Every row gives one point. Two turns around zero, p and q, are shown by what they do to some points. Where does a point land after both, in the order given? Backwards means that the second turn is done in reverse. Each puzzle has new turns, and all numbers are rounded.

Turn p:
[ 32   9 -37] => [ 14   5 -48]
[-8 60 24] => [ 3 62 20]
[-32  12 -49] => [-49   9 -32]
[-13 -30  24] => [ -2 -28  30]
[ 22 -51  38] => [ 36 -49  30]
Turn q:
[-34 -35  21] => [-23 -22  42]
[-14  34   5] => [-17  32  -7]
[-21  -6  24] => [-14   5  29]
[ 9 15 54] => [18 39 37]
[  7   8 -87] => [-13 -33 -80]
[ 54 -16 -18] => [ 50 -21 -22]
Where do these land?
q, then p: [-15 -45 -12] => [ -4 -44  21]
p, then q backwards: [65  0 53] => [ 73 -20  37]
q, then p: [-11  34  20] => [-8 40  6]
p, then q: [-3 -9 -1] => [-2 -7  6]
q, then p backwards: [-36  20 -59] => [-25  -7 -67]

Turn p:
[ 97  -6 -26 -17  11  -9] => [ 97 -23 -15  22   3   6]
[-43  -4 -13 -11  -8 -13] => [-33   6 -15 -17   1 -28]
[-22  20   4   2  22   0] => [-14  30  -1  -8  13   6]
[-47  -3   1  49 -16  22] => [-65   4  -1  26 -15  15]
[  6  18   8 -10 -18   7] => [  7   1   4 -16 -22  10]
[ 19 -10  16   2   0 -23] => [ 19  -4  24   9   1 -16]
[-10 -16  10 -14   8  16] => [-11 -15   4 -15  18   7]
Turn q:
[ 34 -35  20  -9  40  -1] => [ 43 -35  11   4  32 -15]
[-19  62 -15  -3  19  22] => [-23  44  -9 -27  28  35]
[  5 -18 -36 -17 -25 -35] => [  3  10 -31   8 -27 -44]
[ -3  20  26  11 -19 -10] => [-11  17  28  18 -10   8]
[-21   1  10  35 -10 -24] => [-36  -5   9  32  -4  -1]
[  1  -1 -10  -2   1  28] => [  7  -6 -11 -17  -3  19]
[-18  10  20 -25  35  28] => [  0  -6  22 -43  30  12]
[ 22 -39 -14  11 -41  -8] => [ 18 -20 -18  27 -46 -13]
Where do these land?
q, then p: [-21 -40   5 -17  44  -8] => [  7 -13  10  -3  48 -41]
p, then q backwards: [ 40  -6  22  11 -21  10] => [ 21 -21  32  11 -19  19]
q, then p: [ 20  -7  22 -37  39 -28] => [ 42  23  32   5  30 -20]
q, then p backwards: [-10   9  13  35  -4   3] => [-6 -7 10 31  2 22]
q, then p: [-19  44 -43   3 -17  39] => [-14   7 -55 -39 -18  29]
p, then q backwards: [ 15  -5 -20  17 -17 -28] => [ 20 -19  -7   3 -20 -28]
p, then q backwards: [-25   5   1 -12 -24  11] => [-32  -6 -11  -7 -12  11]

Turn p:
[-59 -70  13 -52 -58  17  36   4] => [-26 -79  32 -66 -42  31  24 -25]
[ -8   9 -66 -22 -60  13  75 -13] => [ -5 -14 -50  -7 -78  34  66 -15]
[  0  10 -15 -26  65   8 -72 -20] => [ 13  19 -39 -20  69   8 -61  -3]
[ 11 -23  32  15  25  -3  42 -22] => [-23  -9  18  16  26 -27  38 -28]
[ 11 -24  30 -18  -7  -2 -69 -26] => [ 20  11  35 -22  24  14 -56 -36]
[-17  56  16  37  37 -14  57  24] => [-35  26  -7  24  13 -35  54  60]
[-31   7 -60   9   4 -26  -5  14] => [-25  -2 -51  -3 -33  -9 -26  21]
[-13  16  15  13 -22   3 -16 -15] => [-11  24  22   0  -7  22  -9   3]
[ 72   5  39   0  21 -40  10  17] => [ 49  23  25  17  17 -68  16 -11]
[ 21 -29  49  53  -7  15 -31  22] => [  7 -16  66  49  15  -5 -30   4]
[ 13  44 -53  -9   3  28 -28  14] => [ 35  18 -52  12  -3  34 -17  29]
Turn q:
[ 17 -54 -20  26  18  49  19 -39] => [  0 -33  33   9  31  50  32 -46]
[  0  10 -30  21  63 -31   1  -5] => [-18  -7 -34  36  58  -7   2  10]
[ -2  11 -27  19 -59  -2 -45 -36] => [ -1  -3 -35   1 -47  15 -33 -57]
[ 24 -39  13   3  -6 -31 -32   6] => [ 16 -40  16  13  -2 -12 -43   1]
[ 53   9  25 -75   9  26  34 -49] => [ 49  41  48 -43  39 -37  21 -45]
[-81  33  43   6   4  66  14  31] => [-61  63  32 -10 -39  37  34  46]
[-29  41 -22 -29  13 -14   1  61] => [ -4  30 -43 -26   6  -1  -7  66]
[-29 -44 -14   0   1 -43  14  -9] => [-35 -55  -7 -18  13 -18  -5   1]
[ 47  32  32  29 -45 -21  -5  40] => [ 54   1 -10  36 -60 -27  -1  23]
Where do these land?
q, then p backwards: [ 53  25  23 -23  52  49  -7  80] => [ 36  88  42   3  -3  39 -41  45]
p, then q backwards: [-52  41 -53  13 -13  21  32  41] => [-50  16 -22  41 -15  -6  14  73]
p, then q backwards: [-17 -25  76  37 -19 -58  -2 -32] => [-33 -15  86 -27   9  10  -3 -57]
q, then p backwards: [ 29  -8  32   4 -38 -18  41 -18] => [ 34 -30  15 -13 -21 -29  40  20]
q, then p: [-40 -27 -40 -32 -13 -18 -10 -14] => [ -4 -24 -28 -53  12  20 -27 -16]
q, then p: [ 32   0 -17 -19  51  33  -7 -19] => [  5  21 -16  22  66  -4  14   3]
p, then q: [ 28 -28 -60  25 -68  37 -38  -6] => [ 28 -10  12  24 -53  65 -12 -67]
p, then q: [  0  13  25 -15  10  11 -31 -23] => [ 3 42 14 10 25  0 -8  1]
q, then p: [-28  46 -47 -37  35 -21 -22  -7] => [ -3  22 -75 -20  17   4 -28  33]
q, then p: [-13 -37  31  21 -27  35   2  14] => [  3 -24  58  -3  -7  28  18  -2]
q, then p: [  8   1  31  26  29 -70  40 -15] => [-50  -6   3   9 -23 -77 -10  -5]

Turn p:
[ 10   6 -36 -13  30  26  21  30 -31] => [-15   1 -35   0  40   9  17  16 -42]
[ 44  19  29 -15  50  16  24  10 -30] => [ -1   8  17 -48  45  -1  44   7 -30]
[-31   6 -20  46 -48  23 -41 -44  15] => [  6 -16  24  63 -37  24 -35 -46   2]
[ 12 -19  38 -17 -27  -2  13 -29  22] => [ -7   6  13 -29 -38   9  16 -18  35]
[-21   1  17 -55  30 -14  41   9 -45] => [-58  13 -13 -50  16 -35   6  22 -21]
[  3  20 -15 -30  56  17  12   7 -11] => [-25  -4 -10 -21  62   5   4   7 -14]
[-21  32 -38  55 -52  -1 -65  14 -25] => [ 41  -2  18  69 -29  12 -60   4 -49]
[-13 -46 -17  32 -23  -2 -45 -13 -17] => [ 21 -53  -7  29 -42  -8 -17 -12 -14]
[ 22  -4  -1 -32  11 -58  24 -17  28] => [ 14  24 -27 -47   9 -26 -11 -13  44]
[-19  -8  -1  67 -37 -10   6  -6  30] => [ 25  12  11  63 -35 -16   8 -18  24]
[-17 -13  39   6   1  -8 -19   4  48] => [  6 -14  31   6 -11  -2   1  18  55]
[ 30   5   4 -45   8  14  29  36  16] => [ -8  25 -24 -35  19  30  26  33  10]
Turn q:
[ -6 -31  50 -12  37   4   3   5 -34] => [-19   8  14   4  39  43  20  30 -31]
[ -2  17 -50  14 -14  17 -13  25 -12] => [  3  -9 -42  13 -35  -9 -32   0   3]
[-17  12  14  49  -6  46  19  26  22] => [  2   4   8  29 -40  29   3  28  50]
[ 39  33 -25 -36 -39 -67  16 -48 -28] => [ 12  20  -1  -7   1 -81  23 -56 -55]
[-45  -5  12  -9  18 -29 -26 -14 -16] => [-48  19  10 -18  30   0 -23  -2  -9]
[ -5 -30  25   4  19 -39   6  25   8] => [-22 -25  21   0  34 -13  11  35   0]
[  0 -31  34  20  58 -32 -23 -19 -12] => [-19  -1  32  24  73  16 -15   8 -11]
[  6 -29 -11  13 -32  51  25  -1  30] => [ 16 -35  -5   1 -38  33  28 -18  35]
[  4  18 -30  -2  -4  65  39  14  46] => [ 44   0 -39  -8 -37  20  23   3  59]
[ 26  45 -19 -40 -37 -16 -44 -13  -5] => [ 32  17   2 -37 -26 -38 -35 -27 -40]
Where do these land?
p, then q: [-30 -30  -2  43  10   0  29  -8 -73] => [-72  -2  -1  38   9 -36  24 -18 -32]
p, then q: [-12   1  21 -30  -5  34  17 -22  17] => [-17  21   1 -30 -12  26  14  -4  33]
p, then q backwards: [ 45  -7  19 -30 -17 -20  -1  44 -54] => [ 14  23  20 -71 -18   8  -6  45 -16]
q, then p backwards: [-18  -7  16 -21 -20 -17  -9 -45  31] => [ 15  15  36 -12  18  -5  10 -50   0]
p, then q: [-34  17 -19 -24  -4 -13  -3  31  26] => [  2  -6  -8  -5  -8  -5 -50  28  26]
p, then q backwards: [-28  21  20   4 -27 -24  25  29  44] => [-29  53  18  35  17   6  20  13  16]
q, then p: [-19  18  13  43  97   0 -22 -60  10] => [ 20 -24  70  26  93  12  -1 -17  22]
q, then p: [ 28 -61  -8  13 -12  33  -5  -9  48] => [ -1 -44 -17 -15 -23  27  53 -24  36]
q, then p: [-23  21 -44 -27 -28  15 -20   1  -2] => [ -4   2 -24  -9 -19  26 -55 -16  -4]
p, then q: [ 38  35 -23   1  -1  -6  -9   6  25] => [ 55  17  -9  11   8  12 -17   0  -2]
q, then p: [  8 -21  13  22 -25  17 -23  16 -85] => [-18 -21  16  43 -41  -7   6   1 -74]
p, then q backwards: [ 46  14  -6   6  32 -19  22  17  12] => [ 20  14   2 -38  39  -4  23 -14  18]

Turn p:
[ -3  -6 -35  30 -37  17 -29  39 -18 -16  -9] => [ 14  19 -32 -21 -42  22 -29  21 -32 -10  10]
[ 16   3  -3  32  20   4  46  -9 -30  11  -3] => [ -2   3 -32   8  -6 -13  47 -15  -2 -11 -32]
[-32 -30 -10  12  -2  44   0 -28  14  22 -42] => [-32  19 -11   6   3  16 -31  25  17  14 -59]
[-29  20  37 -38  24   2  44  13 -13 -20  41] => [-34   6  49 -18  -4 -28  54 -22  -5  20  21]
[ 43  16  12 -10  -8 -38  24  18  11  21 -36] => [ 55 -15  -1 -14   8 -27  16   7  40 -21  -5]
[-26 -24 -17  -1 -13 -18 -24   9  35  34  41] => [  1 -18  -4  31 -15  13 -23  17  12  55  33]
[ -9  23 -31 -43  18 -30 -12  14  11 -26 -36] => [ -1  15  -1 -28  30 -50 -33  12  10 -16  33]
[  3  34   9 -34   2  38  -5   7 -14  30 -39] => [ 27  31  21 -34  34  -8  -1  16 -11  14 -38]
[-10  39  31  38  -4  -8   0  -8 -17 -24  32] => [  4  15  26  36 -27  -1  24 -28 -33 -23  10]
[ 24  -7  32 -10  16 -32 -17 -18 -29  -9 -32] => [ 10 -44  14  -3  24 -22  -4  -1 -13 -42 -19]
[ 38 -30 -28  -3  -5  16  -8 -19  26  15  -9] => [  7 -11 -34  -4  26  38 -19   0  30   4  -8]
[ -3  17   1   2  -3 -13  34 -21 -28 -23  34] => [-14   0   1   3 -16 -17  26 -54 -12  -2   7]
[ -1 -36  10  33 -33  12 -27   0   7 -20  19] => [-12 -17   0  13 -38  50 -21   3 -10 -12   6]
[-10 -18  -8  -9  26   7 -28   2  45   4  38] => [-24  -4   4  25  24  28  -7  19   9  29  41]
Turn q:
[ 19 -30 -12  24  -1  -5  33 -12   4  34  19] => [ -1 -38 -40  16   4  -3  16   2  12  32  -7]
[-35  40   1 -32  67 -14  30 -11  -5 -97   5] => [ 17  33  50 -15  84   4  44   9 -24 -68 -27]
[  6   5  -5  24   2 -11  -3 -11 -17 -71  -6] => [ 10   5  10   8  10 -45  19   9 -27 -52  -2]
[ 17  31   5 -15 -12  12  56 -14  12   8  -1] => [ 21   7  -8   6  -9  24  44 -21  31  -1 -26]
[-19 -22  68  -1  -5 -14 -29 -17  14  25  23] => [-17 -44  33  16   9  12 -37 -29  27   3  39]
[  4  -2 -25  20 -15 -15 -25 -16  18  23 -17] => [-16   7 -24  -2 -12 -29 -28 -21   1  18 -12]
[-34  -8 -24   3 -15   7  29  -9   5  -9 -17] => [-36  12 -21  -6   3   0  19  11  16 -19 -19]
[  8 -14 -24 -42 -13 -12 -24 -16  -9  20 -18] => [-14 -10  10 -47 -23  -5 -16  -7  -7  22 -23]
[  3  21   2  23  10 -26 -21  21  13 -23   5] => [ 15  28  10  13  20 -32  -8  -5  -8  -1  22]
[ 20 -24   4 -42 -11  23 -17  40  16  25 -14] => [ 14   3  18 -21 -34  21 -29  37  24  33  -2]
[-14  10  42  22   3 -24   0  26 -27  23 -13] => [-25   7  30  40  -7   7  10 -10 -13  23  33]
[  0  -1 -18   3 -18  23   6  -1 -11  12  48] => [ 13 -16 -42 -20  -3  19  10   0  -1  -3  27]
[ 24  -7 -14  13   9  57 -33  20 -13  29 -13] => [ 17   5 -25  13 -39  28 -43  26 -30  12  -4]
Where do these land?
p, then q: [  1 -26   8  21  43   8   3 -30  -3 -32  29] => [-41  -5 -26  14  33  13  12  17  -9 -39   1]
q, then p backwards: [-47 -19  17  22  31  12 -14 -20 -21  -8   4] => [  1 -21   7   6  34   4 -44 -27  -3 -35   3]
q, then p: [ 12  14  21 -30 -29  -3  34  23 -24  26  22] => [  4   7  10 -13 -12  31  30 -25  36  38 -18]
q, then p: [ 42   9  -4 -54 -36 -14 -16  12 -19  51  -5] => [ 45 -22  29 -23   3  21 -19 -23  23  51 -36]
q, then p: [  9  16 -27  16 -49 -21   0 -26  17   9 -24] => [ 14   4  -5  16  -6 -33 -47 -32  30   3   0]
q, then p backwards: [  3   7   4  26  34  40   0   4 -23 -16   2] => [ 16   8   6  42  12   7 -44   1  -9   1  -1]
p, then q: [ 23  20  15 -31  -5   1  13  17  13  73  14] => [ 34 -20   1  32 -11  19   3  -3  20  63 -29]
q, then p: [-15  13 -29  -8 -45   0 -26  -5  42 -30  -5] => [ 11  13  22  -2  21 -22 -40 -21  16 -11  51]
q, then p backwards: [-16  -1 -20 -13  37   1  26   5 -10 -15  -6] => [ 10   2  14  -1  34  37  -7   3  -9  12 -13]
p, then q: [ -7 -19  38  12  35  14   6 -12   3 -31 -23] => [-27  20  25  20  22   2  10  28  10 -37   4]
p, then q: [  5  32 -24  16 -42 -55 -38  10  31 -17 -13] => [ 57 -12 -10 -14  -7 -53 -29 -20 -12 -10  40]
p, then q: [-10 -48   1  23  27  19  13  20  -7 -10   3] => [-36  24 -17 -11   0  15  18  39  15  -7  10]
